Rows are points. Examples show where two turns around zero, p and q, send a point. Write where each new point lands after one turn and then the other. Backwards means that the second turn is done in reverse. Each puzzle has new turns, and all numbers are rounded.
(in the rows, 128 means zero)

Turn p:
[102 145] -> [101 143]
[146 116] -> [147 117]
[ 92 134] -> [ 92 132]
[155 105] -> [156 107]
[145 141] -> [144 142]
Turn q:
[144 131] -> [131 144]
[160 157] -> [114 169]
[112 144] -> [107 119]
[114  96] -> [152 103]
[110 112] -> [136 105]
Where do these land?
q, then p: [152 147] -> [118 157]
q, then p backwards: [ 96 109] -> [131  91]
q, then p: [143 150] -> [112 149]
q, then p backwards: [121 106] -> [145 112]

Turn p:
[127 123 161] -> [100 143 138]
[109 147  81] -> [160  85 118]
[126 115 120] -> [140 131 137]
[150 126 151] -> [112 154 119]
Turn q:
[115 121 169] -> [ 94 104 141]
[142 117 121] -> [134 142 139]
[129 171 110] -> [135 138  83]
[126 103 111] -> [150 128 149]
Where do these land?
p, then q backwards: [155 100 101] -> [143 124  83]
p, then q: [116 147 142] -> [139 106 138]
p, then q: [169 102 119] -> [123 159  90]
p, then q: [101 128 142] -> [115 105 143]
q, then p: [121 136 146] -> [134 119 146]
p, then q: [106 155 119] -> [143 120 160]

Turn p:
[135 178 119 134 109  80] -> [112 127 174 143 141  77]
[133 123 138 138 142 115] -> [124 129 114 127 146 119]
[118 118 150 104 130 120] -> [144 142 107 135 115 113]
[142  83 149 123 117 155] -> [164 108  95 131 124 155]
[119 160 139 169 122 160] -> [130 115 154  73 136 132]
[111 106 104 132 131 129] -> [103 119 115 134 112 143]
[137 127  99  95 146 137] -> [121 158 134 154 121 155]
Turn q:
[143 116 114 133 106 165] -> [131 170 105 133 133 136]
[ 69 105 142 133 138 140] -> [118 148 165  92 106  99]
[118 124 129 101 102 134] -> [115 133 106  98 130 130]
[114 124 113 117 147  99] -> [123  99 129 129 104 110]
[153 128 112 128 130 153] -> [122 149 112 152 128 142]
[144 124 173 131 137 101] -> [150  99 154 117 133 159]
[122 145 128 166 132  84] -> [161  95 146 142 143  99]
[162 158 113 115 132 148] -> [104 130 107 161 147 148]
Where do these land?
q, then p: [108 148 150 112 140 147] -> [132 150 109 106 106 114]
p, then q: [159 101 128 122 135 116] -> [139 143 140 163 117 119]
p, then q backwards: [107 184 119 110 134 110] -> [ 80 120 126 148 149 161]
q, then p: [108  90 157 154 108 123] -> [172 151 146 154 144 119]
q, then p: [125 148 129  89 144 128] -> [115 123 105 115  92 133]
q, then p: [154 127 117 144 110 134] -> [114 129 147 126 152 145]
p, then q: [123 137 100  96 129 133] -> [133 142 138 120 167 121]
p, then q: [128 107 155 176 104 141] -> [129 132 105 121  72 150]
q, then p backwards: [139 110  98 148 148 121] -> [125 118 130  91 106 114]
